Rows are points. The last column is the point's height on a tilted bowl or saddle (a function of degree 2), plus a little noise. Along how many of its main directions does it bend up, bend down or stay straight?
In the rows, 128 means zero.

Points (12 x 3):
[[177 100  87]
 [165  89 102]
 [102  71 117]
 [120 130 123]
 [104 149 113]
 [109 133 118]
 [127 127 125]
 [141 108 122]
 [119  95 124]
 [209 168  38]
 [116 145 121]
 [141 145 123]]
Directions: 0 up, 1 down, 1 straight

Points (15 x 4):
[[ 40 172 145  44]
 [111 154  93 106]
 [128 128 161 116]
 [ 83 144 150 100]
 [104  92  96 104]
 [121 113 163 113]
 [150 116  80 107]
 [ 61 107 114  83]
 [161 136 183  96]
 [121 128 104 119]
 [125  82 141 110]
 [161 114  82 105]
 [131 123 162 116]
 [146 126 129 124]
 [115  99 129 117]]
Directions: 0 up, 3 down, 0 straight

Points (27 x 5):
[[137 166 153  68 179]
 [115  98 138 102 163]
 [102 129 171 142 154]
 [200  95 127  91 124]
 [143 112 124 184 136]
 [107  80  47  98 165]
 [119 111 119 147 157]
 [155 143 119 122 151]
 [136 118 162  86 160]
 [120  68 149 136 177]
 [123 166 113 161 154]
 [ 81 120 107 115 134]
 [ 85 108 123  84 141]
 [123 128 128 162 148]
 [147 182  82 131 165]
 [124 143 116 169 147]
 [155 114 145 130 141]
 [123 185 121 121 172]
 [145 100  98 137 158]
 [201 134 175 127  83]
 [179 113 164 135 109]
 [143 188 174 123 182]
 [176 114  98  84 154]
 [131 122 116 111 157]
 [107 164 163 185 153]
 [139 138 151 142 147]
 [ 92 130 116 169 146]]
Directions: 1 up, 1 down, 2 straight

Points (43 x 7):
[[124 115 127 175 124 119 140]
 [106 132 123 120 115 118 134]
 [104 134  84 148 105 181 147]
 [140  62  85 118  48 133 182]
 [107 125 110  99  78 118 148]
 [ 58  96  81 143 117 161 175]
 [ 92 133 123 130  84 134 140]
 [ 92 140 186 133 132 164 164]
 [136 162  99 105 109 100 148]
 [158 158 107 154 157 136 150]
 [ 91 212 136  84 117 165 180]
 [ 98 136 153 100 124  48 157]
 [174 129 148 133  74 151 155]
 [181 151 130  97 106 122 157]
 [135  87 136 146 101 118 143]
 [131  99 134 123 124 146 140]
 [ 51 159 157 175 138 108 179]
 [107 120 135 145 105 114 135]
 [167 114 106 150 139 175 157]
 [129 166 148 131 156 157 145]
 [ 86  95  74  81 157 135 172]
 [141 155  74  96 155 122 158]
 [128 109 212 200  80 114 197]
 [138 107 123 123 113 136 137]
 [138 114 157 150  70 115 146]
 [171 140 128 142 124 114 142]
 [ 57 110 133 163 156 137 167]
 [142 110 138 172 100 117 140]
 [116 180 149  88 107 119 157]
 [128 115 119  86  87 106 153]
 [143 145 123 125  91 116 136]
 [ 85 124 124  94 164  68 149]
 [ 93  94 124 131 140  78 146]
 [145 107 148 131 134 154 142]
 [145 135 145 135 119 166 143]
 [119 137 180 138 142 122 143]
 [110 121  63 139  79  88 156]
 [114  65 180 143  92 161 187]
 [159 120 154 103 102  82 151]
 [121 132 118 105  90  98 142]
 [133  65 116  61 105 134 186]
 [149 115  90 161 133  72 154]
 [158 150 158 120 190 151 147]]
Directions: 5 up, 0 down, 1 straight

Points (46 x 7):
[[147 136 187 126 105 165 137]
 [116 129  74 116  93 158 111]
 [107 104 122  80 180 110 160]
 [ 95 137 131 140 139 150 143]
 [ 95 142 206 134  87 145 116]
 [108 125  69  74 126 133 182]
 [135 156 151 119  85 112 128]
 [151 164 109 124 163 140 145]
 [121 190 167 144  87 132 112]
 [100 144 140  99 145 188 137]
 [141  87  97 137  33  63  55]
 [188 144 126 199 165  87  80]
 [164 103 162 147  83 105 173]
 [119 185 157  68 175 109 147]
 [139 168 176  93 122 189 118]
 [103 173  86 134 178 166 122]
 [101 181 128 157 140 139 127]
 [194 161 115 129 143 108 119]
 [133 157 111 146 133 195 112]
 [202 137  65  83 157 149 209]
 [ 81 132 121 106  99  96 130]
 [129 171 115  99 121 154 157]
 [127 127 105  81 109 147 170]
 [126 125 135 125 120 132 155]
 [173 148 110 124 113 120 136]
 [157  89 122 150 130 149 134]
 [103 110 151 103  85  89 114]
 [ 96 178 103 151  63  51  71]
 [157 153 157 153  94 116 156]
 [127 145 164 127 141 110 134]
 [187  93  88  86 125 128 162]
 [121 181 120  85 147 143 179]
 [152 111 162  77 124 142 165]
 [116 115 115 115 162  96 135]
 [128 103 120 108 122 108 143]
 [125 152 127 129 159 143 144]
 [123 134 173  92 122 101 122]
 [108  98  89 182 129 131 125]
 [153 127 131 185 159 120 132]
 [117 138 156 101 148 117 142]
 [109 127 152 181 126 149 178]
 [158 139 120 175 101 102 152]
 [ 83 128 109 124 111 115 145]
 [126 131 124 131  94 121 148]
 [ 93 150 134  86 112 149 147]
 [103 150 126  83 165 124 178]]
Directions: 1 up, 4 down, 1 straight

Points (64 x 9):
[[130 146 179 125 108 147  69 125 153]
 [120 147 100 151 115 110 117 208 158]
 [ 56 109  88  89 166 134 157 139 156]
 [117 132 127 133 157 120 128 123 126]
 [110 113 138 117 148 137 119 134 133]
 [123 101 188 167 125 155  76 147 181]
 [140 125 146  54 108 149 135  74 172]
 [143 118  90 167 114 134 139 145 145]
 [142  94 149 146  88 163  84 180 167]
 [127 131 141 201 114 102 103 119 176]
 [126 120 119 116 132  89 118  95 132]
 [ 92 138 123 139  83 119  94 126 117]
 [180  91 137 128 122 178 142 153 151]
 [153 132 129 145  46 144 113  77 165]
 [ 64 114 152 150 142 139 146 174 148]
 [111 139 155 113 171 131 136 124 133]
 [115 135 167 113 121 130 128 162 138]
 [124 147 135 104 184 119 105 139 123]
 [147 152 155 186 128  72 121  91 197]
 [ 72 132 171 125 169  89 127 139 131]
 [128 149  68 149 120 136 124 109 120]
 [ 95  92  48 132 141 126 175 148 180]
 [160  85 148 100 177 138 101 121 160]
 [126 133 103 125  87 170 111  92 130]
 [130 132 135 115 124 110 177 110 159]
 [149  92 120  86 122 119 158 134 148]
 [100 124  89  95 110  87 179 111 168]
 [106  81 109 101 120  83 160 168 170]
 [ 88  86 138 133  53 139 120 114 120]
 [131 125 131  98 118 115 114 116 132]
 [143 141  50 107  82  83 135 160 188]
 [153 133 104 139 103 183 147 134 135]
 [151 133 163 150 192 149 160  71 157]
 [120 162  78  97 126  99 162 134 152]
 [114 130 134 138 136 169  91 164 141]
 [104 104 101 169 110 126 126 135 141]
 [ 70 122 116  69 102 148 133  65 133]
 [120 108 136 157  68 104 199  64 229]
 [161 184 161 185 151 144 106 180 125]
 [100 115 131  96 145 148 124 158 140]
 [122 136  60 140 139 136  93 147 139]
 [123 146  87  83  80 140 108  89 147]
 [ 57 136 161 119 153 125 159 160 143]
 [166 112 123 137 161 126 151 116 137]
 [149  88 140  72  77 102 144 128 165]
 [ 95 135 164  96 126 183 104 163 154]
 [ 90 126 176  78 111 107  75 106 124]
 [110 150 193 109 123 166 136 191 154]
 [126 188 127 119  76 113  56 113 157]
 [106 128 114  54 113 142 178 119 182]
 [114 170  87 135 123 156  65 105 123]
 [132  95  93  74 111 127 155 149 153]
 [132  75  91 152 132 125 186 108 175]
 [148 151  94  80 133  91  95 181 151]
 [130  70  88 133 122 159  95 145 157]
 [155  80  50 117 160 159 113 134 160]
 [104 156 162 141 156 140 110 189 134]
 [148 122 119 185 125 154  91 115 146]
 [152  85 168  86  92 106 116 140 166]
 [119 158 126 196 170 117 115 165 144]
 [128 135 131 127 127 178 108 162 141]
 [129 176 111 143 124 172 157 127 133]
 [145 149  95 122 117  56 119 121 164]
 [131 132 130 120 139 143 114 113 126]]
Directions: 4 up, 1 down, 3 straight

Points (64 x 9):
[[105 101 137  92 125 109 157 137 124]
 [114 121 131 113 122  43 116 101 122]
 [161 105 131 103 128 123 100 150 122]
 [199 126 166 111 140 182 102 157  68]
 [117 158 139 156  69 115 166 142 106]
 [108 159 147  94 136 122 117 123 130]
 [107 148 147 159 125 139 116  77 126]
 [146  77 112 103 151 110 140 153 108]
 [ 94  88 142 146 104 173 141 148 104]
 [129 123 186 161 148 133  91 116 121]
 [127 145 148 146 123 122 122 149 133]
 [119 116 161 152 158 120 165 133 135]
 [ 80 119 120 102 121  69 112 108 119]
 [170 130 124 121 175 147  94 124 112]
 [101 180  89 158 164 102 157 148  86]
 [146  49  91  99 153 127 148 156  66]
 [177 141 140  65 189 117 118 146  99]
 [139 189 158 148  94  84 121  86 100]
 [122 152  65 114 100 140 153 156  84]
 [ 99 131  46 175 148 115 161 102  63]
 [148 143 107  97 144 158 177 111 112]
 [108 151 107  93  75 108  90  99 115]
 [ 94 126 187 103 135 130  90 130 109]
 [115 152 139 191 145 116 131 145 122]
 [108 114 148 123 167 115 232  92  93]
 [138 110 131 114 154  70 126 156 124]
 [ 86 155 109  82 230  92 100 107  62]
 [141 112 147  78 109 161 148 136 108]
 [141  96 145 118 132  84 194  92 105]
 [130 160 150 115 132 131  28 158  81]
 [ 78  73 112  76 125  99 131 141  93]
 [116 141 132 146  96  84 150 125 119]
 [114 135 112 146 148 104 114 130 130]
 [114 108 126  98 132 143 186 102 120]
 [111 106 190 126 172 169 133  58  89]
 [145  91 157 119 137 150 144 140 124]
 [ 99 106 142 101 169  84 122  93 123]
 [ 78  76  85  85 153 164 114 145  53]
 [118 185 105 176 149 153 118 102 112]
 [116 117 128  88 116 122 174 100 125]
 [165 132 137 137 138 159 199 122 119]
 [121 138 194 113  92 109 203 137  94]
 [129  93 135  59 133 108 166  77 109]
 [122 123 105 125 129 168 146 118 123]
 [133 151 118 145 139 138 153  93 134]
 [151 164 128 118  82 153 170 149 101]
 [104 166  99 153 108 132  97 186  78]
 [163  96 160 150 117 151 164 118 122]
 [105 125  97 124 133 136 163 152 112]
 [114 158 122 135 145  81 135 125 126]
 [138 115 155 132  98 178 136 112 118]
 [ 78 146 161 141  18 101  88 140  28]
 [104 192 144 163 141 169 115  94 112]
 [107  77 142 114  85 139 164 149  94]
 [ 93  54 165 124 170 128 110 106  92]
 [115  78 101 119 114 157 111 146  89]
 [119 142 145 179 177 158 179  69 114]
 [130 138 130  80 144 140 138 137 125]
 [113 139 193 124  80 111 137 129 105]
 [121 142 119 144 139 115 110 112 137]
 [110 140 156 101 160 100 131 158 122]
 [107 126 206 108 152 118 174  80 104]
 [150 109 189  63 113 117 124 153  99]
 [126 125 175 123 131 144 134 138 133]]
Directions: 0 up, 7 down, 1 straight

Points (72 x 9):
[[ 83  98 138 134 150 112  95 124 126]
 [147 134 128 110 123 164 157 192 181]
 [152 139 124 117 124 138 157 168 167]
 [130 164  90 117 171 162  76 170 118]
 [131  84 104 131 100 142  90 116 138]
 [182 107 164 154 102  98  84 144 126]
 [125 128  76 102 115 116  94 112 153]
 [160  91 145 109 152 115 158 144 138]
 [138 126 110 138 134 108 106 145 136]
 [154 162 162 109 153 164 129 138 141]
 [ 76 131 110 107 132 104 128  87 147]
 [ 91 176 130 124 135 189 116  76  91]
 [166 107  96 125 124 156 107 142 158]
 [127 136 108 135 162 139 117  71 134]
 [130 165 150 135 137 178 139 134 150]
 [108 139 134  91 158 102  98 118 129]
 [130 188 199 117 109  90 117 170 124]
 [187 149 116 114 110 129 152 116 171]
 [146 136 127  91 187 141  97 168 116]
 [132 151 156 143 131 124 124  91 109]
 [168 133 190 153 146 191 109 239 231]
 [121 110 168 134 114 121 122  79 103]
 [155 145 117 138 112 158 116 125 156]
 [160  77 140  63  79 180 140 110 168]
 [100 133  48 120  96 109  82 135 138]
 [136 145  68 154 150 120 124 112 162]
 [118 118 155 121 155 147  81 118 119]
 [125 108 183 175  90 105 110 100  66]
 [101 127 115 138 176 147 125 137 143]
 [ 92 173 118 139 180 135 129 144 167]
 [ 89 144 112 167 153 128 171 124 189]
 [102 160 102 137 120 121 106 162 147]
 [127 164 156 104 111 122 190  68 134]
 [152 110 118 167 215 147 142 104 137]
 [146 130 134 156 159 119 199 140 147]
 [140 181 139  99 111 161  96 107 120]
 [ 87 108 157  95 165 126 110 185 132]
 [133 151  77 134 104 230  91  72 195]
 [137 189 195 128 118 131 142 152 130]
 [127 189 125 129 138 106 180  64 149]
 [140 135 137 157 115 166 142 103 130]
 [177 157 145 131 145 148  88 116 132]
 [144 184 123  81  92 151 177  50 176]
 [ 94 109 107 142 111  94 143 112 153]
 [ 79  66  70 117 157 141 154 118  96]
 [186 146 112 124 182  76 124 116 118]
 [152  95 120  95 144 145 141 154 134]
 [153  85 150 150  69 121 204 112  78]
 [ 94 180 152 148 172 138  65 146 118]
 [133 140 120 132  95 118 128 123 144]
 [190 137 113 173 118 145 139 134 145]
 [116 113 145 118 138 115 126 157 139]
 [ 74 118 119 144 111  51  82 164 125]
 [111 166  87  71 147 123 123 109 142]
 [ 76 170 135 129 102 127 128 117 129]
 [ 84 151  90 154 144 121 135  86 167]
 [198  91 128  93 149  77 117 124 183]
 [ 99 110  92 107 155 177 123 154 115]
 [138 141 102 161 130 150 183 162 188]
 [160 107 172 192 106 126 130 128  86]
 [156 107  89 117 134 109 155 113 164]
 [ 94 160 150  97 161 121 133 190 179]
 [149 149 102 127  97 108 108  80 157]
 [138 170 147 135 108 118 116  93 106]
 [125 101  46 131 176 129  87 134 114]
 [ 87 100 148 155 118  77 185 120 149]
 [121  97 138 143 148  79  65  94 164]
 [152 112  88 133 148 107 137 168 132]
 [143 139 147 110 138 131  75 129 127]
 [147 105  90 111 155 155 162 132 138]
 [140 175  53  87 161 157 125 135 143]
 [122 152 106 149 112 108 129 130 150]]
Directions: 4 up, 4 down, 0 straight
